Each wall is flat, endless, passes through zero and stands at right angles to its row. A trip goes straight from one point to another. List the walls that it crosses, first one first.

Walls:
(1): [ 23  -8 -35]
(2): [-43  -2 -46]
(3): [-71  23 -56]
(4): [-10 -43   3]
(5): [51 59 31]
Trips:
[-35   1  -6] to [-76 -13 -82] => 1
[-12 -40 -11] to [41 13 32] => 3, 2, 5, 1, 4
[-5 32 95] to [-43  18  17] => 3, 2, 5
[ 54 -65  46] to [34 12 25] => 1, 4

Walls:
(1): [ -7 -73  16 -50 -18  50  49 -76 -71 -27  22  22]
(2): [ -3   6  14  32  63 -50  11   4  12 -37  15  60]
(3): [  9  -2  12  21  -1 -26  25  21 -43 -24 -27  35]
(4): [-33  -4  19  -2 -27 -58  31  43  15 -13 -11  29]
(5): [ 49 -53 -25 -59  65 -12   3  33  -6  10  63 -52]
(6): [-41  -4  -7 -12  -6 -53 -19 -11 -51 -58  22  -6]
(7): [ 46  -4  10  -1 -49  32   2   6   6  -5  27  24]
(8): [-10 -15  38  90  -5 -30  14  22  78 -20   0 -20]
Trips:
[-12  51 -60 -37  28  21  13 -16   6 -10 -52 -49] to [ 19 -19 -27 -27  71 -56  70  14 -22 -23  12  12] => 6, 2, 3, 1, 4
[ 12 -14 -40 -11  47 -43  59 -11 -15 -44 -28   4] to [ -3 -21  30  23  47 -18 -12  21  23 -27  16  10] => 8, 1
[ 24  58  33  -2 -30 -19  50  52 -25  26   0 -47] to [-21 -29 -19  14 -48 -29  -3 -21   4 -18 -46 -19] => 5, 6, 7, 1
[ 69 -16  32  37  -3 -28  27  42 -58  10 -17  32] to [ 15 -24  54 -95  44   3  13 -14  24 -36 -33  10] => 8, 7, 3
